Each point is reached from the start by the listed moves, each made once or not at all, plus a little noise. Say if it took an odd or an even number of moves. Then give how often each move was made.

Moves:
(1): [-0.34 -0.47  0.05  0.14]
(2): [ 0.16 -0.01 -0.26  0.45]
(3): [-0.07  0.27  0.30  0.34]
Start: [-0.21  0.31 -0.17  0.42]
Points:
[-0.57 -0.17 -0.13  0.55] -> odd (1, 0, 0)
[-0.41 -0.19 -0.33  1.01] -> even (1, 1, 0)
[-0.27  0.55  0.15  0.76] -> odd (0, 0, 1)

Moves:
(1): [ 0.22 -0.25 -0.04  0.22  0.21 -0.32  0.00  0.02 -0.07 -0.45  0.08  0.54
  0.03 -0.06]
(2): [ 0.19  0.06 -0.20 -0.21 -0.27  0.25 -0.27  0.28  0.12 -0.51 -0.40  0.23
 -0.06 -0.24]
(3): [-0.21  0.22 -0.07 -0.05  0.04 -0.10  0.05  0.00 -0.06 -0.12  0.31 -0.12
 -0.16  0.03]
(4): [-0.10  0.09  0.07  0.35 -0.10  0.39  0.05  0.32 -0.41 -0.18  0.18  0.31
 -0.08  0.36]
(5): [-0.07  0.40 -0.23  0.65  0.17 -0.59 -0.08  0.06 -0.21 -0.42  0.12 -0.48
  0.70 -0.28]
(6): [ 0.12 -0.19 -0.28  0.30 -0.17  0.17 -0.37  0.24  0.46  0.06 -0.03 -0.02
 -0.14  0.22]
(7): [ 0.11  0.04 -0.09  0.71  0.10  0.53 -0.20 -0.44  0.25  0.15  0.06 -0.66
 -0.30  0.31]
(8): [-0.19  0.08 -0.08 -0.36  0.77  0.32 -0.02  0.43 -0.16  0.38  0.03  0.19
  0.06 -0.28]
(9): [-0.02 -0.07 -0.23 -0.19 -0.33 -0.16  0.79  0.55 -0.18 -0.51 -0.18  0.08
 -0.33 -0.14]
(10): [ 0.03 -0.13  0.22  0.26 -0.10 -0.49 -0.28 -0.25 -0.08  0.14 -0.37 -0.10
 -0.52  0.19]
(11): [ 0.30 -0.23 -0.18 -0.58 -0.12 -0.11 -0.31 -0.03 -0.27  0.44  0.17  0.03
 -0.15 -0.81]
Start: [ 0.00 -0.27  0.26 -0.06 -0.41  0.26  0.38 -0.15  0.51 -0.01  0.25  0.58
 -0.02 -0.23]
Points:
[ 0.18 -0.04  0.07  0.66 -0.63  0.47 -0.35 -0.55  0.71 -0.45 -0.12 -0.06
 -1.00  0.11] -> even (0, 1, 1, 0, 0, 0, 1, 0, 0, 1, 0)
[ 0.46 -0.69 -0.63  0.35 -0.39  0.79 -0.16  0.94  0.05 -0.66  0.14  1.09
 -1.69 -0.62] -> even (1, 1, 1, 1, 0, 1, 1, 1, 1, 1, 1)
[ 0.41 -0.11 -0.60 -0.36 -0.98 -0.30  0.53  0.72 -0.06 -0.98 -0.07  0.42
  0.18 -1.71] -> even (0, 1, 0, 0, 1, 0, 0, 0, 1, 0, 1)

Moves:
(1): [ 0.13  0.13 -0.17  0.12  0.20  0.19  0.08 -0.23  0.05 -0.15  0.16  0.12
  0.03  0.03  0.10 -0.03 -0.04 -0.12  0.41 -0.45 -0.07]
(2): [ 0.14 -0.11  0.33 -0.23 -0.14 -0.27 -0.20 -0.01 -0.07 -0.27  0.11  0.33
  0.23 -0.23  0.08 -0.27  0.30  0.52  0.11 -0.08  0.22]
(3): [-0.23 -0.03  0.10 -0.07  0.12  0.05  0.40 -0.11  0.09 -0.21 -0.16  0.08
 -0.01  0.12  0.09 -0.29 -0.22  0.09  0.14  0.15  0.12]
(4): [-0.18  0.01 -0.23  0.03  0.03 -0.19  0.18 -0.08 -0.14  0.05 -0.10  0.15
 -0.19 -0.26  0.05  0.05  0.05  0.09  0.16  0.24 -0.14]
(5): [-0.06  0.02 -0.42  0.13 -0.15 -0.28  0.08  0.13  0.11 -0.10 -0.03  0.22
  0.05  0.13 -0.03 -0.14 -0.22  0.21 -0.01 -0.04  0.44]
(6): [ 0.09 -0.23  0.15 -0.04  0.05 -0.21  0.15  0.34 -0.19  0.02 -0.22  0.16
  0.02 -0.17  0.08 -0.03 -0.13 -0.19  0.21 -0.15 -0.14]
(7): [-0.30 -0.48  0.16  0.01 -0.19 -0.13 -0.53  0.16  0.24  0.27 -0.13  0.11
 -0.65 -0.09 -0.38 -0.01 -0.03  0.18 -0.05 -0.20 -0.04]
(8): [-0.03  0.07  0.12  0.12 -0.37  0.09  0.42 -0.03 -0.16 -0.10  0.04 -0.27
 -0.05 -0.30 -0.71 -0.20  0.02  0.25 -0.04  0.05  0.13]
(9): [ 0.09  0.00 -0.05 -0.02  0.13  0.31  0.12  0.01 -0.26 -0.12 -0.01  0.29
 -0.29 -0.07  0.15  0.17 -0.15 -0.06 -0.05  0.01  0.13]
(10): [ 0.32  0.27  0.40  0.15  0.15 -0.11 -0.05  0.27  0.31 -0.36 -0.14  0.07
  0.02 -0.16 -0.37  0.29  0.09 -0.30  0.21  0.38  0.47]
(11): [ 0.18  0.03  0.13 -0.12 -0.28  0.03 -0.41 -0.03 -0.31  0.16 -0.17  0.05
  0.09 -0.05 -0.32 -0.13 -0.14  0.06  0.03  0.08 -0.20]
(12): [ 0.05  0.23 -0.30 -0.18  0.01  0.10 -0.21  0.01  0.00 -0.25 -0.10  0.05
  0.29 -0.31  0.01  0.05 -0.16 -0.08 -0.09 -0.04  0.03]
(13): [ 0.13 -0.27  0.01 -0.26  0.10  0.24 -0.32 -0.13 -0.26 -0.24  0.22 -0.15
  0.19 -0.09 -0.17 -0.16  0.27  0.14 -0.06  0.01  0.23]
(14): [ 0.01 -0.05  0.06  0.15 -0.10  0.09  0.02  0.20  0.10  0.15  0.12 -0.12
 -0.04  0.05  0.13  0.20  0.01 -0.06  0.16 -0.10  0.34]
(15): [ 0.38 -0.07  0.01  0.20  0.12 -0.22 -0.14 -0.34 -0.02 -0.59  0.16 -0.18
 -0.06 -0.49  0.44 -0.17 -0.26  0.04 -0.20  0.00 -0.20]
(16): [-0.24  0.31  0.26  0.41  0.59 -0.14 -0.03  0.11 -0.07  0.29  0.06  0.08
 -0.02  0.32 -0.19  0.04 -0.23  0.10 -0.05  0.31  0.13]
(17): [-0.01  0.03 -0.33  0.34 -0.33  0.10 -0.16  0.16 -0.02  0.07 -0.23 -0.02
 -0.51  0.16  0.13 -0.37  0.39 -0.45 -0.34  0.08 -0.14]
(18): [ 0.20  0.40  0.12 -0.28  0.03 -0.09  0.08  0.21  0.02  0.27  0.07 -0.12
 -0.17 -0.24  0.06 -0.72 -0.18 -0.02 -0.27 -0.14  0.20]
(19): [-0.08 -0.05  0.01 -0.03  0.06 -0.08 -0.04 -0.13 -0.13  0.39  0.33 -0.15
  0.39 -0.39 -0.06 -0.05  0.03 -0.03 -0.02  0.09  0.30]
(20): [-0.13  0.21  0.01 -0.34 -0.31 -0.18  0.24 -0.03  0.02 -0.05  0.47  0.18
 -0.13  0.02  0.16 -0.12 -0.09  0.15  0.07  0.34 -0.23]
Start: [ 0.18  0.12  0.24  0.19 -0.40 -0.16 -0.05  0.15 -0.14 -0.24  0.06 -0.07
  0.00 -0.09 -0.05  0.13  0.17  0.08  0.02  0.26 -0.08]
Points:
[ 0.98  0.61  1.22  0.34  0.03 -0.82 -0.21  0.35 -1.13 -0.35  0.33 -0.44
  0.21 -1.94 -1.24 -0.93 -0.32  0.25  0.04  1.14  0.72] -> even (0, 0, 0, 1, 0, 1, 0, 1, 0, 1, 1, 0, 1, 0, 1, 1, 0, 1, 1, 0)
[ 0.18  0.02  0.60  0.21 -1.31 -0.47  0.29  0.27 -0.40 -0.61 -0.01  0.27
  0.26 -0.43 -0.81 -0.73 -0.03  1.16  0.47  0.28  0.96] -> even (0, 1, 1, 0, 1, 0, 0, 1, 0, 0, 1, 0, 0, 1, 0, 0, 0, 0, 0, 0)
[-0.01 -0.10  0.17 -0.05 -1.73 -0.66 -0.32  0.88 -0.38 -0.15  0.09  0.34
 -0.31 -0.80 -1.08 -0.36 -0.60  0.58  0.28  0.19  0.25] -> even (0, 0, 0, 0, 1, 1, 1, 1, 0, 0, 1, 1, 0, 1, 0, 0, 0, 0, 0, 1)
[-0.14  0.52  1.12  0.51  0.36 -0.91  0.18  0.23 -0.18 -0.30  0.15  0.54
  0.35 -0.71 -0.50 -0.11  0.18  0.56  0.54  1.38  1.01] -> even (0, 1, 1, 1, 0, 0, 0, 0, 0, 1, 0, 0, 0, 0, 0, 1, 0, 0, 1, 0)
[ 0.61  1.21  0.18 -0.12 -1.50 -0.89  0.14  0.76 -0.08 -0.64  0.53  0.19
  0.08 -1.42 -0.81 -1.41  0.30  0.29 -0.35  0.99  1.31] -> odd (0, 1, 0, 0, 1, 0, 0, 1, 0, 1, 0, 1, 0, 0, 0, 0, 1, 1, 1, 1)
[ 0.33 -0.44  0.33  0.79 -0.13 -0.32 -1.24  0.74 -0.40 -0.59 -0.07 -0.15
 -0.78 -0.70  0.02 -0.28  0.03 -0.25 -0.41  0.19  0.10] -> even (0, 0, 0, 0, 0, 1, 1, 0, 0, 0, 0, 1, 1, 1, 1, 1, 1, 0, 0, 0)
[ 0.69  0.66  0.56 -0.46 -0.69 -0.12  0.12  0.72 -0.29 -0.72  0.39  0.41
 -0.30 -0.45 -0.37 -0.76 -0.49  0.27  0.26  0.94  1.37] -> odd (0, 0, 1, 0, 1, 0, 0, 0, 1, 1, 1, 0, 1, 1, 0, 0, 0, 1, 0, 1)
[ 1.10  0.93  0.08 -0.17 -0.54  0.21 -0.30  0.25 -0.77 -0.71  0.39  0.03
  0.52 -1.57 -1.39 -0.73 -0.34  0.08  0.13  0.23  1.51] -> even (1, 0, 0, 0, 1, 0, 0, 1, 1, 1, 1, 1, 1, 0, 0, 0, 0, 1, 1, 0)
